Each row of a before or after table is a point. One or more steps were done to the points. Then noise was added and the rows were shuffled. The steps act on columns, c1 being the first. Name the steps. A step turns or swaps two columns, mirrors them in a line or flattens them onto one, adds a multiple of one to another, or multiplies or shifts one. Angles are multiples of 10 degrees, from the lower column toward the higher: turns from -170 to 170, lines from 10 to 170 but not 90. Use the fewest steps. Two steps may share a column if one is a turn and the other turns, adds or multiplies; they go together, in the order done. Otherwise the lowest column goes first.

Before (8 x 2):
[[ 26 -12]
 [-22 -15]
 [ 19   5]
 [ 18 -15]
 [-19  58]
 [ -1  39]
 [ 21  17]
 [ -4  -1]]
After:
[[  6  -1]
 [-17 -35]
 [ -5  23]
 [-10 -58]
 [-13  25]
 [-21   2]
 [-26  -4]
 [ 27   2]]
Steps: turn c1 and c2 by 150 degrees

Before, 8 rows:
[[  1 -23 -44]
 [ 52   2 -12]
 [-35   1  18]
 [-22  -4  14]
 [ 15 -29 -60]
 [-33 -13   2]
 [ 11  22   5]
 [-17  14  -8]]
After (8 x 3):
[[ 16 -34 -23]
 [-44 -53  -2]
 [ -8 -16 -18]
 [  2 -43 -33]
 [  3  -9  12]
 [-13 -26  52]
 [ 20 -28 -35]
 [-61 -60  16]]
Steps: swap c1 and c3; shift c2 by -30

Before:
[[-18  30   9  -8]
 [ 31  17  14  10]
 [ -7  20   5 -34]
 [ -3 -54  -4 -14]
 [  4  33  28  -8]
 [-26  13 -14  -1]
 [  3   5 -14 -24]
 [  8  42   9  34]
 [ 17  16  16 -14]
 [ -7  28 -19   6]
 [ 17 -47   2 -18]
 [-21 -60 -13 -21]]
After, 12 rows:
[[ -3 -54 -12   7]
 [ 31  16   5 -17]
 [ -7  28  13  16]
 [-20 -61 -14  20]
 [  7  41  29 -20]
 [-26  13   3  14]
 [-18  31 -11  -6]
 [ 16 -48 -18   6]
 [ 16  16 -19  -9]
 [ -7  20 -34   7]
 [  3   5 -17  22]
 [  4  34 -18 -25]]
Steps: turn c3 and c4 by -110 degrees

Before (9 x 6):
[[  9  23  59   3 -35   0]
 [ 18  12 -25   6   4 -17]
 [ -6  12 -21  27  30   0]
 [ -3  25 -25  12  20  11]
 [  6 -18 -22   1 -15  20]
 [ 11  -5 -24  12  32  -2]
 [-12  11  10  60   2 -12]
 [-19  25 -24   2  21  -6]
 [ -1 -12  -1  -9  -8  -2]]
After:
[[ -2  -8 -25  14  20  12]
 [  6  -5 -22  -5 -16  19]
 [  8 -12 -23   3  31  -2]
 [ -7 -25 -21  12  31   2]
 [-13 -54   9  24   3 -14]
 [-20   1 -25  10  20  -8]
 [ 17  -4 -25   6   6 -19]
 [  9   0  58  12 -36  -1]
 [ -1  11  -1 -10 -10  -5]]
Steps: multiply c2 by 0.4; turn c2 and c4 by 70 degrees

Before (12 x 8):
[[-11 -24   4   6  -2 -14  24  -6]
 [-18  -2 -17  15 -43   6   9 -24]
 [-20  23   1 -13  -8  -2   4  15]
 [ 36 -13   7  -7 -11  12  -4   9]
 [ -4  17 -23 -18   1  17  13 -37]
 [ 27 -17 -15 -28 -50  -5 -10  12]
 [-15 -15 -30  26  -1  -9 -17 -30]
 [ -7  20   1 -17 -12  -4 -29 -24]
 [-16 -17   8  20   6  18 -11  12]
 [  5   2 -19 -31   0  11   4 -18]
 [ -1   5  17  31 -12   6 -20  11]
 [ -6   5 -13 -11 -48  40  -6 -31]]
After:
[[-55 -16  10 -17  -7  -7 -11 -11]
 [-52 -22   2   3  25  13  26   7]
 [-43   4  15 -16 -34   2 -21  -9]
 [-12 -14 -17  15 -59  -4  -9 -12]
 [-53 -13 -32 -43 -21  33 -16  31]
 [-38   3 -16   4   3 -15   4  19]
 [ -8 -14   7   4 -14 -19  -7 -10]
 [-57  -2 -16 -32 -35  10   9  25]
 [-46   6 -10 -23 -58 -37  -6  29]
 [-46  16 -25 -14  18 -13  13  36]
 [-49  20   0  22 -42  -4 -32  25]
 [-61  27   3  11  -5  -6   5 -13]]
Steps: shift c1 by -40; add -1 times c3 to c4; turn c4 and c6 by 150 degrees; add 1 times c7 to c5; multiply c8 by -1

Before:
[[-36 -41  15   4  38 -32  23   9   4]
 [-51   9   5 -25 -28   7 -15  39   8]
 [ -4 -13  16  -2 -41 -29 -12   9  13]
 [ 12 -26 -20  -4   5   4   2 -14  13]
 [-38 -42 -40 -17  14  -4 -60  -6 -37]
 [-50   7  20   0  24   0  -6 -22 -13]
 [  6  20 -43 -43 -39 -25  -3   0   0]
 [  3 -48 -37  12  15 -33  23   2  19]
 [-14 -19 -10 -35 -40   9 -39  17 -59]
 [ 19   6  21 -39  -1   7  -6 -38   1]
 [ 19   2 -17 -54 -30  -7 -56  18 -22]
 [-33 -38 -45 -48   4 -17   0 -35   5]]
After:
[[  3  11 -14  23 -35 -31  -5  11  11]
 [  9 -37  30  -7 -56 -21   1  -2  -1]
 [ 20 -17   5 -22 -55  -7 -30  14 -24]
 [-50   9   9   1 -36  10  -9  37   9]
 [ 18  21   4 -32 -27   8  -3 -37   2]
 [-35 -49 -36 -20  -1  -4 -25  -7 -37]
 [-50  22   7 -14  19  -3  -3 -21 -12]
 [-35   9 -43 -23  31 -32  10  10   1]
 [  3 -42 -35   0  22 -33  10   2  15]
 [ 13 -23 -17  -9   0   0   6 -14  12]
 [-12 -18 -17  -4 -55   8 -13  14 -62]
 [-33 -52 -30 -40 -27 -18  -1 -32   4]]
Steps: mirror c2 and c3 in the line at 40 degrees; turn c4 and c5 by 40 degrees; multiply c7 by 0.4

Before (12 x 11):
[[ -9 -20   7  25 -18  32   8 -23  -9 -30  -6]
 [-10 -32 -19 -17 -14  45 -19 -29  12  29  49]
 [-28   4  25 -37 -27  -8  -8  -5 -21  21  23]
 [  9  18  24 -27  29   9  -8 -16 -11 -32  -8]
 [-17   9   5  -1 -16  53  -6 -27  18  15  25]
 [ 26  16 -11  24   1  50 -12   8 -23  11  60]
 [-31  24 -31  14  -4   1   7  16  -9 -30  23]
 [-16  26 -20 -20 -20  22  44 -35  15 -41  -2]
 [-15 -22  13  -4  37  31  38   2  -5  19 -10]
 [ -3  33  -6 -37 -15  -3  -2  18  -5  10  -7]
 [ 23  13   9  27  -1   0 -25 -25 -11  -6  30]
 [  5 -17   8   6   6  11  -5  11  15 -16  38]]
After (12 x 11):
[[  1 -31   3 -13   2  17 -49 -32  12  43 -15]
 [ 34   9  20  35  24  -9 -17   8  25  -9 -21]
 [ 23  10 -34  27  50  30   4 -29   8 -23 -14]
 [-17 -20   6  -9  62  34  24  20  11 -22  -6]
 [ 24  27   2 -16 -11  21 -34   6   4 -13  37]
 [-10  21  -9  -3  38   6   6  -1 -16  11   4]
 [-21   2  14  -1  31   5  40 -16  29  -4  -5]
 [  5 -30  18  31  -7  -2 -22  18  -5 -13 -13]
 [ 17 -39  -6 -13  20  -3   7  19  -2  40  -6]
 [ -3  21  -2 -25  -4  19   6 -15  24  33 -22]
 [ 17  -5   9   6  26  36   6 -29   2 -11 -15]
 [-19   0  30  26 -14   2 -10  -4  24  30  34]]
Steps: turn c1 and c10 by -160 degrees; mirror c2 and c3 in the line at 70 degrees; turn c4 and c7 by 140 degrees; swap c5 and c11; multiply c6 by 0.7; mirror c8 and c9 in the line at 160 degrees

Before:
[[  6  -3 -18  23 -14   4 -12  -1  19 -12   3]
 [ -1   5   6  19   0  47 -33 -26   4 -18 -17]
 [ 18  12   3  -3 -22  31 -16  -1   1  37 -22]
 [  8 -16 -16   6  13  47   8  13  22   0  -6]
 [-24 -11  26  43  -8   7  27 -38   9  -1   7]
 [  6 -29  10 -23 -36  31 -37  41 -35  60  38]
 [ 37 -15   8 -40 -29  37  -9  19   6  17  34]
 [-47  22  17   7   6 -16  11 -47 -57  12  -2]
 [-18 -12  19   6  -2  11  -3  -7  23 -21 -32]
 [ -5  34  50  -6  16  -7  -4  17 -20  42  39]
 [-35  22  32  43 -14  -2  35 -16 -37 -21  -6]]
After:
[[-17  -1   0  17 -13   6 -10  -5   7   2 -11]
 [  8  33   1  43   9  -1  18 -23 -16 -31  24]
 [ -9  -3   8   2  10  45   9  14   6  18  -3]
 [ 18 -34  28  -7 -18  29 -23   1  -1   3  10]
 [  8  27 -16  46  10   8  12 -42   0   5  21]
 [-16   4  11  16 -18  48 -16 -24   0  -7  15]
 [-10 -39 -31 -40 -16  38 -20  18   3  20 -16]
 [ 51 -21 -55  -6   5  -5   3  19 -12 -18  14]
 [ 40 -24 -32 -24 -32  29 -38  45 -13  46 -10]
 [-14  31  21   9  -4  12  -3  -7   7   4  23]
 [ 40  31  -5  11   5 -14  11 -52 -19 -15   9]]
Steps: turn c2 and c10 by -70 degrees; turn c1 and c2 by -120 degrees; multiply c3 by 0.7; turn c3 and c11 by 120 degrees; flatten c5 and c7 onto the line at 50 degrees; multiply c9 by 0.4
